Each row of a before or after table is a point. One or more steps were done to the points. Then noise was added and the rows were shuffled. The steps act on how far a point lies along the listed directions, d1 being the first. What was done? A step turns or swaps two directions, mirrors them in a line or flattens them onto one, adds a multiple of one to another, or multiplies one. Angles are multiples of 10 degrees, from the lower direction toward the higher: turns from -170 to 170, lines from 10 to 170 but not 90. Use the fewest steps. Two steps may share a direction if one is a turn and the other turns, adds or multiplies; they go together, in the order done. Otherwise the lowest direction goes first.

Directions:
(1): [  4.8 -16.3  18.2]
(2): [14.5 16.8 11.3]
(3): [-19.7   8.5  12.8]
Before, 9 rows:
[[-2.4  6.3 -0.1]
 [-1.8  1.2 -2.4]
 [ 4.9  2.7  4.6]
 [-1.1  9.5  0.9]
 [-3.1  3.2  1.2]
 [-0.5 -7.6  4.5]
 [ 1.2 -3.9  5.5]
 [-1.2  1.8 -7.1]
 [-3.4 -0.8 -6.4]]
After:
[[-1.4  3.4  6.4]
 [-0.9  0.2  5.0]
 [ 0.6  7.5  9.9]
 [-8.8 -3.0 -3.6]
 [ 3.3 -8.0 -4.0]
 [ 8.5  6.1  3.9]
 [-7.7  1.5 -2.4]
 [-3.4 -0.1  0.2]
 [ 5.8 -3.3 -0.5]]
Steps: turn d1 and d3 by -70 degrees; multiply d2 by 1.6

Directions:
(1): [ -3.4  20.7  -1.4  -8.0 -25.0 -10.8]
(2): [ -6.4   4.8   7.3 -21.1  -0.1  26.1]
(3): [ 18.4 -11.4  13.9   9.1 -20.0  10.0]
Before:
[[ -2.3   1.9  -1.1   0.7  -0.4  -0.9]
 [  1.7  -0.6  -1.0   5.0  -1.3  -9.1]
 [ -1.2   3.9  -0.4  -6.3  -0.2   4.3]
 [  1.6   0.7   6.9  -1.4  -7.0   8.9]
 [  8.7  -4.9   9.6   0.6 -13.0  12.5]
 [  1.0  -2.9  -0.5   1.0   3.7   4.1]
 [  2.0  -0.4  -0.8  -0.2  -3.5   4.7]
 [  0.1  -2.2  -2.2   6.8   0.1  -6.2]
 [ -1.6   0.7  -1.0   1.3  -0.6  -1.5]
 [ -1.4  -0.2   1.7  -3.7   0.0   3.3]]
After (10 x 6):
[[-0.8 -1.1  4.9 -1.3  0.6  8.8]
 [-1.7  1.8 -0.3  0.2 -1.1  0.4]
 [-0.8 -2.1  1.7 -2.1  2.2  3.3]
 [-1.6  1.0 -0.5  0.4 -1.7 -0.8]
 [ 0.4  3.4 -0.6  1.3 -5.4 -8.3]
 [ 1.0 -0.9 -1.7 -0.2 -0.6  4.7]
 [ 0.1  0.1  0.3 -4.6  2.8  6.3]
 [ 2.9 -4.3  4.3 -0.5 -1.7  9.8]
 [ 1.5 -3.1 -1.8  3.5  3.7  0.7]
 [-0.6  1.7 -2.1  4.3 -4.3 -7.0]]
Steps: turn d1 and d2 by 40 degrees; multiply d3 by 0.4
